Each row of a before or after table is a point. The points were changed in one or more steps. Then noise was added and the rows were shuffled. The steps act on columns, c1 being the first. What was done? A step turns or swaps two columns, mirrors them in a line or flattens them onto one, adds a multiple of one to another, or multiplies or shifts one. Angles are multiples of 10 degrees, from the lower column toward the higher: turns from -170 to 170, lines from 10 to 170 but not 90. Use the fewest steps. Two steps may share a column if one is a turn and the other turns, adds or multiplies; they go together, in the order done. Otherwise the lowest column goes first.

Before, 8 rows:
[[-0.36 -0.44]
 [-0.02  0.20]
 [ 0.38 -0.28]
 [-0.76 -0.10]
 [ 0.12  0.27]
 [ 0.45  0.22]
 [-0.03 -0.19]
 [ 0.34 -0.32]]
After (8 x 2):
[[ 0.08  0.51]
 [ 0.17 -0.54]
 [-0.31 -0.70]
 [ 0.20 -0.09]
 [ 0.42  0.09]
 [ 0.36  0.22]
 [-0.17  0.14]
 [-0.16  0.23]]
Steps: turn c1 and c2 by 60 degrees

Before (14 x 6):
[[-0.07 -0.32  0.31 -0.64  0.52  0.20]
 [ 0.44 -0.28 -0.37 -0.03 -0.37  0.08]
 [-0.14  0.14 -0.11  0.27  0.14  0.04]
 [ 0.57  0.28 -0.40 -0.59 -0.04  0.26]
 [ 0.38  0.36 -0.08 -0.46 -0.09  0.48]
 [-0.14  0.21 -0.27  0.34  0.27 -0.27]
 [ 0.25  0.10  0.40  0.31  0.19 -0.48]
 [-0.33 -0.07 -0.16 -0.37  0.26  0.26]
 [-0.33  0.01  0.07  0.31  0.13 -0.29]
 [-0.14 -0.18  0.06  0.21 -0.13  0.10]
 [-0.25 -0.30 -0.32  0.30  0.18  0.03]
 [ 0.40  0.15 -0.08  0.06 -0.18 -0.45]
 [ 0.18 -0.24 -0.09 -0.45 -0.23 -0.37]
 [ 0.14  0.17 -0.30 -0.11  0.17  0.05]]
After:
[[-0.35  0.18  0.31  0.65  0.36 -0.84]
 [-0.74 -0.37 -0.40 -0.10  0.34 -0.22]
 [ 0.19  0.11  0.05 -0.09 -0.19 -0.44]
 [-0.16  0.09 -0.09 -0.39  0.12  1.16]
 [ 0.45  0.13  0.06  0.14 -0.11  0.64]
 [ 0.34 -0.15 -0.10  0.04  0.01  0.09]
 [-0.10 -0.08 -0.15  0.55 -0.02 -0.65]
 [-0.31  0.20 -0.38 -0.48  0.00 -0.52]
 [ 0.41  0.24 -0.33  0.12 -0.02 -0.44]
 [-0.10 -0.17 -0.30  0.06  0.22  0.11]
 [ 0.43 -0.04 -0.27  0.07  0.12  0.85]
 [-0.54  0.40 -0.08 -0.01 -0.06  0.49]
 [-0.58 -0.55 -0.10 -0.07  0.18 -0.58]
 [ 0.23  0.16  0.40 -0.21  0.30  1.16]]
Steps: turn c1 and c5 by 40 degrees; turn c1 and c4 by -120 degrees; turn c2 and c6 by 150 degrees; multiply c6 by 2.5
